Rows are points. A path goes straight from each point to the next, and from the last back to the first. The post is the endless flat space through its rows: a point in 2 columns, a line in 3, a plane in 4, and so on, so that a path can go around it. How many times does the path go around the post? Going back the other way cancels.

Post (1 x 2):
[[0.04 0.14]]
Path (26 x 2):
[[-0.47  0.32]
 [ 0.31  0.48]
 [ 0.42  0.19]
 [ 0.29  0.33]
 [ 0.61  0.31]
 [ 0.17 -0.12]
 [-0.26 -0.14]
 [-0.41  0.30]
 [-0.59  0.14]
 [ 0.03  0.40]
 [ 0.55  0.55]
 [ 0.41  0.48]
 [-0.40  0.36]
 [-0.06  0.46]
 [ 0.38  0.34]
 [ 0.29 -0.03]
 [-0.22 -0.13]
 [-0.47  0.03]
 [-0.59  0.20]
 [ 0.16  0.79]
 [ 0.54  0.44]
 [ 0.35 -0.01]
 [-0.45 -0.37]
 [-0.48  0.05]
 [-0.46  0.08]
 [-0.42 -0.24]]
Times around: 3

Post (3 x 4):
[[ 0.12 -0.27  0.04 -0.10]
 [-0.11  0.12 -0.77 -0.39]
 [ 0.42 -0.27  0.51  0.01]]
Path (31 x 4):
[[-0.02 -0.45 -0.14 -0.19]
 [ 0.96 -0.31  0.31  0.04]
 [ 0.45 -0.08  0.25  0.05]
 [ 0.01  0.04 -0.14  0.03]
 [-0.17 -0.14 -0.90  0.10]
 [ 0.32 -0.77  0.12  0.16]
 [ 0.60 -0.09 -0.44 -0.52]
 [ 0.00 -0.09 -0.76 -0.25]
 [-0.38  0.15 -0.74  0.06]
 [-0.03 -0.04 -0.41 -0.08]
 [ 0.71 -0.44  0.20  0.20]
 [ 0.34 -0.61 -0.13 -0.28]
 [-0.25 -0.25 -0.44 -0.50]
 [ 0.37  0.02 -0.14 -0.48]
 [ 0.23 -0.18 -0.33 -0.28]
 [ 0.14 -0.49 -0.08  0.17]
 [ 0.30 -0.11 -0.32 -0.18]
 [ 0.44 -0.27 -0.29 -0.45]
 [ 0.75  0.10  0.60 -0.57]
 [ 0.28 -0.20  0.60 -0.02]
 [ 0.09 -0.03  0.36  0.18]
 [ 0.28  0.52  0.01 -0.44]
 [ 0.39  0.01  0.38 -0.50]
 [ 0.59 -0.87  0.63 -0.10]
 [ 0.26 -0.28 -0.01 -0.02]
 [ 0.31  0.23 -0.26  0.19]
 [-0.11  0.39 -0.05 -0.16]
 [ 0.02  0.07  0.05 -0.06]
 [-0.14 -0.03 -0.79  0.10]
 [ 0.75 -0.52  0.43  0.24]
 [-0.16 -0.85  0.03 -0.20]]
Times around: 0

Post (7 x 8):
[[-0.30 -0.01  0.04  0.13 -0.23  0.46  0.64 -0.36]
 [-0.14  0.01  0.16 -0.43  0.10 -0.02 -0.46  0.47]
 [ 0.03 -0.04 -0.16  0.37  0.22  0.49  0.41 -0.07]
 [-0.51 -0.03  0.38  0.26  0.32  0.27  0.45  0.01]
 [-0.15  0.02  0.09  0.08  0.13 -0.07 -0.56  0.03]
 [ 0.01  0.00  0.31 -1.05  0.10 -0.54 -0.70 -0.09]
 [ 0.12 -0.20  0.44 -0.40 -0.11 -0.49 -0.45  0.31]]
Path (29 x 8):
[[-0.59 -0.13  0.03 -0.42  0.14  0.15 -0.92 -0.51]
 [-0.27 -0.10  0.95  0.29 -0.40 -0.05  0.13 -0.40]
 [-0.42 -0.19  0.78  0.26  0.48  0.28 -0.31  0.80]
 [ 0.14 -0.15 -0.47  0.13  0.34  0.46 -0.64  0.01]
 [ 0.53 -0.34 -0.41  0.47  0.11 -0.11 -0.64  0.31]
 [ 0.46 -0.01 -0.37 -0.24 -0.21 -0.23 -0.78  0.67]
 [-0.02 -0.17  0.26 -0.74  0.13 -0.72 -0.54  0.02]
 [-0.02 -0.14 -0.27  0.16  0.07  0.15 -0.51 -0.44]
 [-0.40 -0.23  0.58 -0.56 -0.23 -0.22 -0.46  0.27]
 [-0.63 -0.23  0.53  0.23  0.27 -0.39 -0.26  0.28]
 [ 0.47  0.07 -0.41 -0.46  0.18  0.13 -0.30  0.52]
 [ 0.10  0.13 -0.01 -0.35 -0.46 -0.24 -0.07 -0.85]
 [-0.07  0.14  0.18 -0.47  0.86  0.10 -0.32  0.12]
 [-0.11 -0.15  0.58 -0.43 -0.56  0.08  0.18 -0.62]
 [ 0.15  0.21  0.46 -0.38  0.13 -0.20 -0.13 -0.13]
 [ 0.10  0.21 -0.18  0.17 -0.37 -0.25 -0.31 -0.74]
 [ 0.16  0.06 -0.71 -0.09 -0.24  0.29 -0.42  0.42]
 [ 0.12 -0.43 -0.34  0.38  0.30  0.41 -0.30  0.10]
 [-0.05 -0.35  0.12  0.13  0.73  0.75  0.47 -0.14]
 [ 0.03  0.19  0.28 -0.72  0.10  0.37  0.23 -0.17]
 [ 0.08  0.25  0.58 -0.09  0.08 -0.46 -0.15  0.24]
 [ 0.25 -0.05 -0.08 -0.36  0.23  0.07  0.13  0.60]
 [-0.09  0.19  0.83 -0.62  0.41 -0.65  0.28 -0.69]
 [-0.58  0.26  0.64 -0.52  0.43  0.24  0.06 -0.31]
 [-0.04 -0.34  0.73 -0.15 -0.28 -0.06  0.08 -0.35]
 [ 0.59 -0.22  0.24  0.16 -0.42 -0.01  0.03 -0.04]
 [ 0.06  0.06  0.23  0.03 -0.26  0.01  0.22  0.32]
 [-0.14  0.01 -0.03  0.36  0.28 -0.11  0.03 -0.48]
 [-0.32 -0.03 -0.57 -0.65 -0.12  0.47  0.13 -0.61]]
Times around: 1

Post (10 x 11):
[[-0.14  0.13 -0.20 -0.36 -0.34  0.36 -0.22 -0.06  0.18 -0.82 -0.66]
 [ 0.73  0.13 -0.01 -0.05 -0.27 -0.08 -0.06  0.47  0.50  0.63 -0.19]
 [ 0.32  0.06  0.06  0.42  0.02 -0.32 -0.31 -0.03 -0.21  0.22 -0.14]
 [-0.20  0.14 -0.57 -0.03  0.00  0.30 -0.45 -0.03  0.18 -0.52 -0.11]
 [ 0.40  0.28 -0.24 -0.13  0.05  0.19 -0.21 -0.19 -0.34  0.26 -0.33]
 [-0.20  0.68  0.17  0.02  0.73  0.51  0.24  0.34  0.11  0.17  0.29]
 [-0.96  0.11  0.30  0.32 -0.37 -0.34  0.28 -0.46  0.20  0.63  0.47]
 [ 0.11  0.04  0.00 -0.20 -0.28 -0.31 -0.45 -0.13 -0.70 -0.05  0.12]
 [-0.51 -0.06  0.27 -0.13  0.42 -0.16 -0.40 -0.03  0.10  0.04 -0.03]
 [ 0.62 -0.02 -0.18 -0.20 -0.29 -0.30  0.18  0.61 -0.24  0.20 -0.42]]
Path (28 x 11):
[[ 0.45  0.31  0.57  0.13  0.34 -0.57 -0.56 -0.49 -0.81  0.23  0.46]
 [-0.29  0.77  0.18 -0.25  0.45  0.05 -0.11  0.20  0.09  0.58  0.35]
 [-0.26  0.42  0.79 -0.36  0.23  0.24  0.22  0.16  0.02  0.32 -0.76]
 [-0.10  0.19 -0.54  0.40  0.11 -0.39  0.32  0.50  0.65  0.52 -0.26]
 [-0.70  0.01 -0.21 -0.46  0.00 -0.31 -0.78 -0.61 -0.50  0.46  0.18]
 [-0.06 -0.26 -0.69 -0.80 -1.05 -0.12 -0.18  0.50  0.01  0.24 -0.02]
 [ 0.15  0.14 -0.11  1.28  0.24  0.25  0.20 -0.11  0.10  0.08  0.03]
 [-0.19  0.08  0.29 -0.54  0.62  0.22 -0.34  0.43 -0.58 -0.93  0.24]
 [-1.00  0.00  0.14  0.24 -0.21 -0.12 -0.01 -0.39 -0.15  0.21  0.26]
 [ 0.26  0.62 -0.15  0.87  0.02  0.04 -0.63  0.19 -0.15  0.03  0.02]
 [-0.07  0.42 -0.36 -0.21  0.08  0.04 -0.55  0.12 -0.76  0.25 -0.05]
 [ 0.28  0.21 -0.01 -0.20  0.35  0.68 -0.08  0.05  0.13  0.76 -0.42]
 [ 0.10 -0.06  0.35 -0.26 -0.89 -0.03  0.02 -0.08  0.07  0.06  0.57]
 [ 0.21  0.06  0.29  0.60  0.11 -0.37 -0.06 -0.16  0.30  0.07  0.36]
 [ 0.31 -0.30  0.50 -0.49 -0.42 -0.18 -0.09  0.07 -0.11  0.37  0.49]
 [ 0.44 -0.13 -0.14  0.05 -0.24  0.17 -0.02  0.16 -0.39  0.15 -0.53]
 [ 0.08 -0.06  0.10  0.49  0.15  0.03 -0.03 -0.27  0.00 -0.01  0.07]
 [ 0.18  0.53 -0.10 -0.41  0.67  0.25 -0.16 -0.25 -0.54 -0.62 -0.04]
 [ 0.29  0.37 -0.38  0.03  0.28  0.11 -0.35  0.03 -0.09 -0.27 -0.48]
 [-0.69  0.25 -0.09 -0.28 -0.31 -0.07 -0.47  0.20  0.20  0.00  0.01]
 [-0.22  0.14  0.12 -0.74  0.36 -0.33 -0.59  0.29 -0.19  0.50  0.63]
 [ 0.39  0.47  0.07 -0.37 -0.04  0.18  0.22 -0.36 -0.06  0.19  0.01]
 [ 0.67  0.20 -0.52  0.24  0.02  0.16  0.13  0.00 -0.24 -0.07 -0.34]
 [ 0.03  0.09  0.33 -0.04  0.24 -0.65 -0.31 -0.09 -0.72 -0.53  0.00]
 [-1.38  0.54 -0.24  0.63  0.32  0.11 -0.04 -0.42 -0.48 -0.81  0.57]
 [ 0.59  0.13 -0.25  0.64 -0.49 -0.16 -0.66 -0.02 -0.05  0.31 -0.62]
 [-0.02 -0.29  0.27 -0.42  0.06  0.07 -0.22  0.12 -0.13  0.04 -0.62]
 [-0.16 -0.11  0.10  0.05  0.20 -0.03 -0.42 -0.42 -0.09 -0.09  0.04]]
Times around: 2
